Each wall is flat, endless, passes through zero and stands at right angles to its row. A trip goes straight from one point to another. List the walls that it crosses, first one first.

Walls:
(1): [-4.6  2.7 -2.4]
(2): [-2.3  0.8  1.7]
(3): [-4.9  4.4 -2.6]
Trips:
[-0.2 -1.2 -2.1] to [-2.1  2.7 -6.3] => none
[-1.8 -1.1 -5.8] to [ 2.3  2.5 -2.0] => none
[5.0 2.0 0.8] to [ 4.1 -1.9 -1.2] => none
[6.2 3.7 4.0] to [-2.1 -6.6 -0.4] => none
[-0.5 -0.2  2.3] to [-1.8 -6.0 -0.3] => 2
[-4.8 -1.3 -3.2] to [-5.0  4.6 -0.3] => none

Walls:
(1): [ 6.1 -2.1  1.1 -4.5 -0.7  5.1 -2.0 -2.4  1.2]
(2): [ 0.3  0.3 -8.3 -1.8 -0.3  2.3 -0.4 -2.0  0.7]
(3): [-6.2  3.4 -4.2 -2.1  2.5  0.0 -6.4 -3.5 -2.4]
(4): [ 4.6 -0.3 -4.7  2.7 -1.5 -1.6  1.5  5.5 -3.5]
(5): [-2.6  7.7 -4.7  0.3  1.9  4.7  6.7 -4.9 -0.3]
(6): [ 0.9 -4.1  1.7  2.6  1.9 -4.4  0.6 -6.9  2.9]
Trips:
[-3.2  3.2  2.1 -0.5  2.4 -4.1  5.4  6.5 -3.1] to [ 4.6  4.5  1.2 -2.7 -0.7  0.8 -1.6  3.4  0.6] => 5, 1
[ 5.8  5.8  2.4  2.9 -0.1  2.8 -3.0  3.1 -0.6] to [-0.9 -1.0 -2.7  4.1 -3.4  3.9  1.8  5.0  2.0] => 5, 2, 1
[ 4.2  1.8 -1.6  2.0 -5.5 -5.4 -0.9 -1.1 -0.8] to [-1.3 -0.6  7.1  1.5  0.4 -2.9 -3.2  3.0  2.5] => 2, 4

Walls:
(1): [ 2.1  1.1 -1.1  1.9 -1.5 -5.5 -0.1 -3.7  3.8  3.5  2.6 -1.9 -1.2  1.4
 -2.5 -0.4 -4.3 -1.4]
(2): [ 2.0 -2.4 -5.5  0.6 -0.9  1.0  0.7 -2.5 -2.5  0.6  2.4 -5.3 -3.7 -2.3
 -0.9  0.7  1.3 -5.8]
(3): [-7.4 -1.9 -2.2  1.5  1.3  9.2 -0.5  1.2 -1.6 -1.3  0.6  4.3  1.9  0.4
 -0.9 -1.1 -3.6 -0.1]
(4): [ 3.5  3.4 -5.3  4.7  4.0  0.2 -2.4  1.7  3.7 -4.5  2.5 -7.1  4.9  2.1
  2.0  0.3  1.6  2.2]
(5): [-7.7  6.6 -2.0  1.5  8.1 -1.4  3.2 -1.1  0.0 -4.1  4.5  2.8 -2.0 -2.0
 -2.6 -2.2 -2.1 -2.6]
(6): [-0.4 -5.2 -3.1  4.7 -1.1  1.1  5.0 -1.7  1.7 -1.1 -1.6 -0.5 -5.1 -4.2
  0.9  4.2 -3.5  0.7]
(7): [-0.9 -1.3  1.5 -4.8 -3.8 -1.5  2.5  1.1  3.5 -2.8  5.5 -1.6  0.2 -0.6
  0.4 -3.1 -0.4  7.1]
Trips:
[-6.9  0.4  2.9  1.1 -7.3 -0.9  2.7 -3.3 -5.3 -4.2  4.4  3.2 -0.2  2.1
 -6.0 -0.1  1.3  2.4] to [ 4.6 -2.0  0.7 -2.6 -2.5  1.3  0.5  1.6  1.3 -1.0 -3.3  3.2  3.3  1.6
  2.0  2.4 -0.4  0.7] => 5, 3
[ 2.6  0.4 -2.4 -1.7  1.5 -5.3  3.2 -3.5  4.7 -1.7 -3.9 -7.5 -0.6 -2.2
  0.7  4.4 -1.8  5.0] to [-2.3 -0.9  4.6  1.3 -3.4 -2.6 -4.0 -1.9  4.0 -1.7  1.7 -1.5  6.3  5.5
  5.6  4.7  6.5 -2.6] => 2, 6, 1
[-0.2 -0.7 -3.6  2.5 -3.3  0.7 -4.3 -5.7  1.1  5.1 -2.7 -0.5  5.0 -7.0
 -4.7 -0.5  0.9 -2.3] to [ 2.4  1.1  0.3  0.8 -4.0  3.5  1.3 -4.1 -0.2  0.7 -5.4 -4.6  0.1 -0.6
 -3.4 -0.6 -3.6 -3.6] => 3
